Rows are points. Each copy is the shape, with its points in the same order, turned, moved and blurred by noise. Say if it was mirrored as well.

Shape (7 x 2)
[[ 17  32]
 [-65  44]
 [-10 -48]
 [-34  -6]
 [-36  -8]
 [-13   1]
 [ 70  27]]
Copy 1 (7 x 2)
[[ 39  31]
 [ 72 -40]
 [-36 -14]
 [ 15 -31]
 [ 14 -29]
 [ 18 -10]
 [ 19  83]]
Copy 1 is: mirrored
Copy 2 (7 x 2)
[[ 19  25]
 [-62  42]
 [ -6 -53]
 [-34 -10]
 [-35 -14]
 [-14  -3]
 [ 73  23]]
Copy 2 is: only turned

Shape (6 x 3)
[[-22  -6   7]
 [-43 -21  62]
 [-46 -44 -16]
 [-20  38 -65]
 [ -2   4  -7]
 [ 44  54  41]]
Copy 1 (6 x 3)
[[  1 -17  -4]
 [ 45 -14 -36]
 [  0 -63   5]
 [-86  -9   9]
 [-10  -1  12]
 [  2  85  -7]]
Copy 1 is: mirrored
Copy 2 (6 x 3)
[[  8   7   1]
 [  8 -41  35]
 [-26  28  28]
 [-22  49 -69]
 [ 23  27  -7]
 [ 88 -14 -47]]
Copy 2 is: mirrored
Copy 3 (6 x 3)
[[ 11  -4  26]
 [ 50   5  77]
 [-27 -14  61]
 [-21 -39 -34]
 [  3   8   3]
 [ 66  41 -34]]
Copy 3 is: mirrored
Copy 4 (6 x 3)
[[ -7  33  -6]
 [-45  55  42]
 [ 10  72 -12]
 [  0   1 -84]
 [  1  10 -16]
 [-32 -66  17]]
Copy 4 is: mirrored

Shape (10 x 6)
[[ -2  34 -39  53   8   7]
 [ -9  11  -7  54  17 -23]
 [-15  20  45   5 -27  -4]
 [ 57 -54 -30 -11 -14  38]
 [ 10  81  24  34  70  -3]
 [ -2  -6 -19 -50 -88  21]
 [-23  71   4  62  41  52]
 [-18  43  80   5  -1   7]
 [ 10 -47 -15  -1 -22  34]
 [-21 -29 -38 -29   2  30]]
Copy 1 (10 x 6)
[[  -7  -48   -9   41  -52    2]
 [ -28  -37   -6   14  -16   21]
 [  23   -3   37  -24    6   19]
 [ -17   11  -21    0  -33  -90]
 [  32 -100   -2   36   29   22]
 [  16   78   49   17  -42  -39]
 [  57  -86  -36   25  -37   46]
 [  59  -31   18  -22   20   22]
 [   6   19  -25   -9  -32  -56]
 [   2   42  -43   33  -17  -37]]
Copy 1 is: only turned
Copy 2 (10 x 6)
[[-13  23  37  16  51  36]
 [ 12  19  46  18  10  42]
 [-26 -31  18 -30 -21  51]
 [-33  21 -82  24   7  41]
 [ 48  28  46 -63  47  28]
 [-92 -57 -43  12 -14  -1]
 [-19  55  65 -57  54  45]
 [ -5 -19  27 -71 -20  50]
 [-47  23 -47  18 -11  34]
 [-52  39 -19  10 -14 -17]]
Copy 2 is: mirrored
Copy 3 (10 x 6)
[[-51   5 -16 -25  -9  10]
 [-44 -25 -25  -3 -36   0]
 [ 10 -34  25 -16 -37 -45]
 [ 62 -16 -12 -15  16  63]
 [-53  49   8  37 -64 -26]
 [ 68 -28   4 -73  34 -33]
 [-80  28  44  15 -12  -9]
 [  1 -18  50  12 -57 -60]
 [ 36 -42   0 -12  24  29]
 [ 25 -24 -21   5  49  -2]]
Copy 3 is: only turned
